Each row is a point. Any point is a mix of the corners, with weights that add up to 1. It lies inside the corners' shape when no weight is negative. Is each point inside? If not, which corners have a negative weight?
(in the rows, 128 means zero)

Corners:
(1): [133 110 169]
(2): [ 70 106 146]
(3): [220  99  62]
(4): [163 174 128]
Points:
[121 112 155] => inside
[136 111 161] => inside
[188 131 114] => outside (2)
[129 155 152] => outside (3)
[142 107 118] => inside
[104 120 127] => outside (1)
[109 122 159] => outside (3)
[172  94  95] => outside (4)

Corners:
(1): [174  78 121 161  72 144 110  76]
(2): [ 95 101  89 137  76 138  92 106]
(3): [192 174  70 111 173 126 134 131]
(4): [130 132 168 122 132 167 107 104]
(5): [112  90 139 150 172  47  88 206]
(6): [163 101 110 102 173 166 159 156]
(7): [154  78 191  90 136  91  75 148]
(8): [147 109 185 134  68  45 193 169]
(9): [100 100 132 119 158  63 172 133]
Points:
[148  93 134 135 144  82 133 162] => outside (2, 4)
[137 100 150 139 112  76 123 147] => outside (6)
[126 106 152 110 139  75 128 146] => outside (1, 6)
[134 107 130 125 116 162 161 107] => outside (3, 5, 7)
[112 103 115 127 120 105 128 125] => inside
[145 115 119 119 130 124 139 121] => outside (5)

Corners:
(1): [150 136 137  60 137 117 100 121 150 150 129 113]
(2): [147 127 118  56 107 153 125 126 126 143 139 126]
(3): [103 117 148 116 136 122 133 110  75 105 155 151]
(4): [130 115 105 142 138 118 131 129 128 133 128 134]
(5): [172 100 131 145 129 104 136 139 169 159 125 163]
(6): [100 178 151 156 134 138 141 122 174 132 111 121]
(7): [148 153 160 159 172 137 142 100 154   7 110  92]
(8): [113 114 129 155 126 117 132 127 145 153 152 118]
(9): [138  98 119 118 131 105 117 120 139 159 190 237]
(10): [ 51 123 148 142 144 154 126 125 120 151 136 115]
(11): [103 131 147 106 131 135 132 104 134  34 118 130]
(12): [144 113 105  72  99 139  72 119 121 120 140 135]
(13): [151 167 138 144 139 124 133 163 161 108 124  99]
Points:
[148 117 127 103 135 120 105 128 136 138 138 137] => outside (2, 6, 8, 11)
[133 122 132 131 135 121 132 129 141 143 139 142] => outside (11, 12)
[103 121 137 145 140 137 149 116 123 115 126 121] => outside (1, 9, 12, 13)
[123 132 135 118 136 132 123 121 132 106 135 127] => outside (5)
[118 121 127 128 122 129 127 129 137 136 141 137] => outside (1, 7)
